Each row is a point. The window is the flat piece filled in between its corners: a triangle in 3 columns, a solid with four corners in 4, and so on. A path goes straight from each point to the next, and from the last back to the first. List the points from which the path goes on through the window.

Window, 4 rows:
[[ 0.23 -0.09  0.29 -0.31]
 [-0.38  0.30 -0.36  0.01]
 [-0.34 -0.71 -0.64 -0.29]
 [ 0.03  0.49  0.39  0.50]]
Path:
(1): [0.02 0.56 0.00 0.25]
(2): [-0.20  0.39  0.58  0.41]
(3): [-0.45 -0.13 -0.28 -0.49]
(4): [-0.13 -0.45 -0.69  0.31]
(5): [ 0.27  0.13 -0.09 -0.30]
(6): [ 0.09 -0.23  0.47 -0.21]
(7): [-0.22 -0.16  0.28 -0.24]
(8): [ 0.62  0.54 -0.05 -0.06]
(9): [ 0.51  0.37  0.09 -0.07]
(10): [-0.42  0.01  0.42 -0.02]
(11): [-0.51 -0.57 -0.25 -0.17]
(12): [-0.12 -0.42 -0.65 -0.22]
Through the window after points: 3, 5, 11

Window, 8 rows:
[[ 0.46  0.36  0.18 -0.26  0.92  0.21 -0.37 -0.26]
 [ 0.23 -0.05  0.23  0.26  0.39 -0.38 -0.11 -0.38]
 [-0.11  0.15 -0.43  0.54  0.56  0.12 -0.19 -0.57]
 [-0.53  0.44  0.46  0.50 -0.70 -0.15  0.36  1.39]
 [ 0.22  0.13 -0.08  0.14  0.12  0.05 -0.93  0.05]
 [-0.16 -0.27  0.24 -0.16 -0.33  0.14  0.69  0.69]
 [-0.32  0.21  0.25  0.46 -0.32  0.28  0.27 -0.69]
 [ 0.62  0.27 -0.06  0.54  0.14  0.17 -0.23  0.00]]
Path:
(1): [-0.06  0.06  0.05  0.43  0.20  0.25 -0.50 -0.17]
(2): [ 0.27  0.28 -0.39  0.07  0.28 -0.19 -0.42 -0.10]
(3): [ 0.08  0.37 -0.09  0.20  0.24 -0.28 -0.29 -0.27]
(4): [-0.01 -0.63  0.01  0.73  0.55  0.57  0.03 -0.34]
(5): [ 0.00 -0.31  0.62 -0.01  0.73  0.69 -0.13  0.28]
(6): [ 0.30  0.51 -0.02  0.06  0.28 -0.10 -0.30 -0.02]
(7): [-0.02  0.78 -0.42  0.05  0.25 -0.44 -0.23 -0.35]
(8): [ 0.28  0.03  0.15  0.60  0.33  0.27 -0.28 -0.13]
(9): [ 0.00  0.05  1.34 -0.05  0.69  0.23 -0.29  0.35]
(10): [-0.02  0.21 -0.65  0.46 -0.38 -0.09  0.02  0.41]
(11): [-0.04  0.66 -0.12 -0.17 -0.27  0.12 -0.18 -0.12]
(12): [-0.09  0.01  0.34  0.30  0.22  0.02  0.02  0.34]
(13): [ 0.04  0.07  0.36  0.51  0.26  0.32 -0.36  0.18]
(14): [ 0.08  0.31 -0.19  0.04 -0.21 -0.20 -0.23 -0.08]
(15): [ 0.22  0.17 -0.10 -0.31  0.16 -0.33 -0.16 -0.02]
(16): [-0.02  0.04  0.21  0.46  0.22  0.09  0.05  0.29]
Through the window after points: 1, 3, 5, 13
